Each point is reached from the start by the listed moves, each made once or not at all, plus a little noise. Is the number of moves made odd or even? Then give how often each move was made.
In the rows, zero is written as 128.

Moves:
(1): [157  79 116  86]
(2): [126 138  64 132]
Start: [112 115 142 144]
Points:
[135  79  67 110] => even (1, 1)
[110 121  76 146] => odd (0, 1)

Moves:
(1): [114 130 129 115 173 139 125  74 115 148 117]
(2): [132 163 157 160  85 115 127  97 105 121 169]
(3): [ 76 170 124  99 150 147 137 158 115 191 162]
(4): [103 102 113 154 173 117 117 150  79 129 112]
(5): [134 151  94  98 132 109 107 149 105 117 103]
(6): [144 119 144  74  66 200 163 138 112  92 131]
(7): [169 150 156 150 123 136 179 149 162 119 125]
(8): [205  96 119 129 115 131 115 154 105 172 142]
Start: [108  89 122 118 103 105 134 142 147 120 112]
Points:
[217 118 172 159  87 114 167 105 123 167 152] => even (1, 1, 0, 0, 0, 0, 1, 1)
[ 75 161 160 170 121 105 184 182  94 166 167] => even (0, 1, 1, 1, 0, 0, 1, 0)
[120 141 136  53  46 160 146  90  70  88 123] => even (1, 1, 0, 0, 1, 1, 0, 0)

Moves:
(1): [123 140 145 155 127 101 134 111 128 125 135 127 138 129]
(2): [104 134 111 144  98 127 136 133 113 132 121 160 108 143]
(3): [145 145 138 124 146 124 106 142 130 100 129 138 115 120]
(4): [ 92 144 110 112 110 118 114 176 137 131  93 154 111  94]
(5): [136 113 146 122 155 123 155 109 131 134 123 141 135 115]
(6): [119 153 120 118 103 116 100 130 118 158 163 127 147 109]
(7): [128 124 132 102 136 140 152 154 146 122 148 124 126 130]
(8): [121 114 129 109 122 116 122 126 144 131 109 137 133 133]
(9): [130 117 122 136 135 147 139 147 156 140 124 144 126 128]
(10): [ 92 118 150 106  94 128 134 133 118 112 122 145 148 142]
(11): [118 122 143 135 144 141 126 161 137 169 143 106 116 123]
(12): [138 117  86 165 103 123 145 135 109 142 162 149 136 122]
(13): [175 140  89 112 134 147 131 142 121 117 118 135 135 143]
(14): [133 120 143 140 108 148 156 135 134 134 133 127 121 140]
Start: [118 129 149 121 114 142 127 144 118 139 125 135 137 128]
Points:
[ 49 158 193 113  94 114 101 228 129 136 108 164 127  97] => odd (1, 0, 1, 1, 0, 0, 0, 0, 0, 1, 1, 0, 0, 0)
[ 61 139 139 124  47  83 114 198 118 111 106 217 152 101] => even (1, 0, 1, 1, 0, 0, 0, 1, 0, 1, 0, 1, 0, 0)
[ 87 125  99  98  66 135 145 249 107 156  92 247 123 111] => odd (0, 1, 1, 1, 1, 0, 0, 1, 0, 1, 1, 1, 1, 0)
[111 134 119 169 102 145 139 204 116 219 193 204 124  92] => odd (0, 1, 1, 0, 1, 1, 0, 0, 1, 0, 1, 1, 0, 0)
[ 80 116 186 166  51 124 183 161  96 217 210 162 182 114] => odd (1, 0, 0, 0, 1, 1, 0, 0, 0, 1, 1, 1, 0, 1)

Moves:
(1): [ 93 123 137 140 130 138 130 130 120 131 129 111 129 128 122 140 121 106
 128 151 143 125 131 139 141 112 117]
(2): [130 125 124 117 127 124 125 143 136 122 114 132 123 136 120 128 116 145
 129 120 127 109 137 117 140 120 141]
(3): [135 125 131 136 121 134 127 140 138 110 129 130 126 135 116 136 136 125
 127 105 119 134 133 122 117 114 118]
(4): [120 125 123 136 129 124 118 129 137 138 124 131 112 125 129 137 117 143
 112 128 128 131 121 118 116 122 135]
(5): [129 137 132 136 136 134 116 141 109 126 123 132 123 132 120 143 140 127
 117 129 124 121 137 136 130 111 131]
(6): [111 124 130 127 131 142 148 115 126 131 143 123 121 124 121 136 120 133
 127 135 123 122 139 115 127 121 135]
(7): [125 135 128 145 129 110 120 140 138 116 121 112 128 114 127 148 132 138
 126 122 124 115 128 125 138 117 115]
(8): [138 120 129 122 137 130 120 130 133 125 111 122 125 118 125 132 123 141
 136 125 127 142 122 115 123 135 140]
(9): [116 134 120 138 135 102 129 138 123 114 121 115 120 117 120 123 132 123
 133 143 127 122 113 146 138 115 121]
(10): [125 115 126 131 126 121 132 136 134 126 144 120 129 146 127 136 119 131
 131 131 127 103 129 132 142 132 130]
(11): [121 140 124 132 130 122 130 125 119 143 119 125 127 136 119 121 127 133
 132 144 124 129 131 129 130 135 135]
(12): [149 130 128 128 133 146 117 142 141 118 122 139 138 135 126 133 117 136
 120 128 121 134 135 136 116 113 126]
(13): [123 136 140 127 141 128 141 131 127 140 121 122 129 141 128 117 136 115
 124 141 131 120 123 123 136 138 126]
(14): [124 125 138 129 131 130 123 124 118 132 115 125 126 123 127 125 134 131
 118 134 127 118 132 136 115 125 128]
(15): [124 130 118 124 132 135 134 132 128 109 127 117 138 146 135 141 133 126
 113 118 138 134 130 132 124 124 126]
(16): [122 135 119 129 119 127 134 134 122 124 138 129 143 126 124 139 124 121
 117 130 127 121 127 124 118 131 113]
(17): [115 117 126 114 128 133 129 115 131 123 134 110 138 121 131 109 129 145
 117 131 115 138 126 123 125 141 145]
(18): [125 143 120 139 139 132 122 132 116 128 131 135 134 131 120 131 127 128
 138 124 139 106 131 128 133 133 116]
(19): [122 118 138 124 131 135 124 136 131 130 132 129 119 129 135 138 120 128
 133 121 130 132 137 135 124 119 119]
(20): [110 137 131 123 126 122 117 128 137 118 130 142 122 126 118 144 136 139
 137 129 123 118 124 129 119 125 123]
(21): [139 128 124 137 132 129 134 129 123 123 118 144 124 134 123 126 143 135
 116 131 129 140 131 135 143 133 118]
(22): [142 124 126 134 120 128 127 140 130 126 129 131 123 130 140 129 131 136
 133 122 137 127 121 127 131 121 112]
(23): [132 124 108 112 129 129 124 125 141 131 117 127 129 128 123 132 134 132
 119 121 124 132 121 133 131 129 131]
(24): [138 126 140 129 125 127 132 127 135 125 126 122 128 126 126 130 121 129
 118 122 119 144 115 139 135 117 130]
Start: [113 123 122 128 126 133 132 128 119 138 135 122 110 138 132 121 129 112
  90 135 128 130 127 121 117 115 144]
Points:
[ 92 134 122 192 148 162  91 191 116 114 112 115  97 152 106 177 133 152
  54 136 123 126 154 139 124  53  93] => even (1, 0, 1, 1, 1, 0, 1, 0, 0, 0, 1, 1, 0, 0, 0, 0, 1, 1, 1, 0, 1, 1, 0, 0)
[ 77 147  81 125 142 105 110 177 148  75 100  79 141 159  84 169 118 177
  46 140  99  62 116 158 127  81 134] => even (0, 1, 0, 0, 0, 0, 1, 0, 1, 1, 1, 1, 0, 1, 1, 1, 1, 1, 0, 1, 0, 0, 1, 1)
[ 98 108  98 122 163 151 143 192 150  93  93  89  97 190  77 172 112 175
   7 135  85 137 131 127 127  62 160] => even (0, 1, 1, 1, 1, 1, 0, 1, 1, 1, 1, 1, 1, 0, 1, 1, 1, 0, 1, 0, 1, 0, 1, 1)
[ 94 129 123 163 154 118 105 230 135  80 102  93 101 180 101 200 121 134
  25 122 114  59 145 138 105  33 109] => odd (0, 1, 1, 1, 1, 0, 1, 0, 1, 1, 0, 1, 1, 1, 1, 1, 0, 0, 1, 0, 0, 0, 0, 0)
[112 119 111 138 148 131 127 184 141 104  98  94 108 152 134 161 114 176
  40 105 133 127 113  98 140 104 117] => odd (0, 1, 0, 1, 0, 0, 1, 1, 0, 0, 0, 0, 1, 0, 1, 1, 1, 1, 1, 0, 1, 1, 0, 1)
[ 70 106 101 154 165 179 120 173 137  96 128  77 119 152  99 223 100 161
  12 133 119 122 143 139 132  60 122] => even (1, 0, 0, 1, 1, 1, 1, 1, 0, 1, 0, 1, 0, 0, 1, 1, 1, 1, 1, 0, 1, 0, 1, 1)
[ 89 147 108 138 147 123 115 202 117  93 133 120 124 173  97 144 126 148
  80 154 119  43 121 134 135  88 118] => odd (0, 1, 0, 0, 1, 0, 0, 0, 1, 1, 0, 1, 1, 0, 0, 1, 1, 1, 0, 1, 0, 1, 0, 0)

Moves:
(1): [118 137 128 141 117 131 141 113 134 128 136 128 122 112 129 130 137 129
 136 135 111 132 115 120]
(2): [109 133 142 139 124 125 145 129 137 130 126 121 129 159 141 135 117 145
 128 115 159 136 125 124]
(3): [130 112 131 126 133 145 133 119 121 119 131 130 128 123 127 125 127 131
 148 140 121 139 130 127]
(4): [116 121 134 147 126 129 107 112 128 129 131 133 153 124 117 136 127 128
 140 136 130 140 143 121]
(5): [152 153 137 136 132 153 124 112 125 124 137 131 121 127 145 121 132 125
 129 126 121 144 119 147]
(6): [134 127 135 144 148 115 129 131 109 141 110 120 125 115 152 124 118 137
 128 136 133 129 119 130]
(7): [109 129 143 122 128 130 136 127 139 140 122 126 135 121 142 126 112 131
 116 129 117 126 121 139]
(8): [118 134 126 116 131 137 119 137 125 124 138 133 136 141 125 125 143 115
 135 130 132 115 130 119]
(9): [144 116 148 140 125 126 126 114 135 111 115 103 138 127 143 152 144 131
 139 144 108 126 109 133]
(10): [143 142 146 130 119 130 139 136 132 138 133 144 126 141 126 136 134 125
 135 130 122 130 130 134]
(11): [132 118 129 152 116 129 137 136 113 121 125 142 130 144 161 141 114 124
 129 115 121 107 139 132]
(12): [119 130 128 119 129 127 134 120 119 122 119 130 122 124 115 135 127 129
 124 125 133 122 131 136]
(13): [123 105 140 132 134 125 130 104 132 139 126 138 148 113 138 125 121 140
 127 119 149 117 113 124]
(14): [126 113 131 132 110 147 143 160 122 119 115 114 121 105 130 122 140 128
 132 133 138 139 137 136]
(15): [115 128 144 137 121 112 131 120 136 117 138 126 128 132 132 119 131 113
 116 145 131 130 143 138]
(16): [129 122 133 138 127 123 139 128 129 119 124 124 139 131 126 126 138 114
 141 126 140 118 141 108]
(17): [137 126 133 142 124 143 132 118 122 136 122 123 134 137 117 119 120 135
 115 136 131 120 124 125]
(18): [118 112 120 129 124 142 128 122 131 128 118 123 126 110 135 136 144 119
 122 137 127 144 119 118]
(19): [132 137 139 127 122 130 118 127 126 123 131 123 127 122 128 131 110 132
 121 122 119 135 120 127]
(20): [130 124 144 141 132 134 128 130 130 117 134 145 122 138 113 126 125 123
 149 138 108 135 113 123]
(21): [146 145 125 124 124 119 121 126 119 113 108 160 147 145 144 119 122 140
 113 131 131 136 132 117]
(22): [119 119 132 134 140 121 124 133 126 117 139 134 143 128 133 132 125 128
 119 128 135 127 129 119]
(23): [129 132 121 129 122 125 136 120 112 129 126 134 142 125 119 125 126 128
 118 118 119 150 118 111]
(24): [136 124 117 123 128 120 142 133 135 126 140 122 137 136 127 131 123 118
 138 141 133 124 132 130]
Start: [153 133 132 124 130 123 130 124 135 142 124 147 120 140 146 120 133 125
 130 132 120 128 123 146]
Points:
[125  65 249 218  91 151 169  99 119  83 113 144 201 170 184 159 134 126
 158 155 171 106 147 131] => odd (0, 1, 1, 1, 0, 0, 0, 1, 1, 1, 1, 1, 1, 1, 1, 1, 1, 0, 1, 0, 0, 1, 0, 0)
[136 127 179 143 147  69 146 102 115 122 117 177 219 142 206  96  96 114
  95 147 153 126 109 100] => odd (0, 0, 0, 0, 0, 1, 1, 1, 0, 0, 0, 0, 1, 0, 1, 1, 0, 0, 1, 0, 1, 1, 1, 1)
[127  89 183 198 102 189 172  69  89 113  77 199 205 136 216 124  94 166
  96 129 160 183 110 132] => even (0, 1, 1, 1, 1, 0, 1, 0, 0, 0, 1, 1, 1, 1, 0, 0, 1, 1, 0, 0, 1, 1, 1, 0)
[157 106 203 166 102 127 200 124 137 119  95 158 230 187 197 129 133 139
 120 148 172 127  98 104] => odd (0, 1, 0, 0, 0, 0, 1, 1, 1, 1, 0, 0, 1, 1, 0, 1, 1, 0, 0, 0, 1, 1, 1, 1)
[148 122 183 197 109 128 145 101  90 128 122 179 164 167 150 141 109  89
 136 178  96 145 118 125] => odd (0, 0, 0, 1, 0, 1, 0, 1, 0, 1, 1, 1, 0, 0, 1, 0, 1, 1, 1, 1, 0, 0, 1, 1)
[163 125 176 165 108 163 155  84 141  90 113 152 158 182 167 142 137 135
 166 195  91 161  64 104] => odd (1, 1, 1, 0, 0, 0, 0, 1, 1, 0, 0, 0, 0, 0, 0, 0, 1, 1, 1, 1, 1, 0, 0, 1)
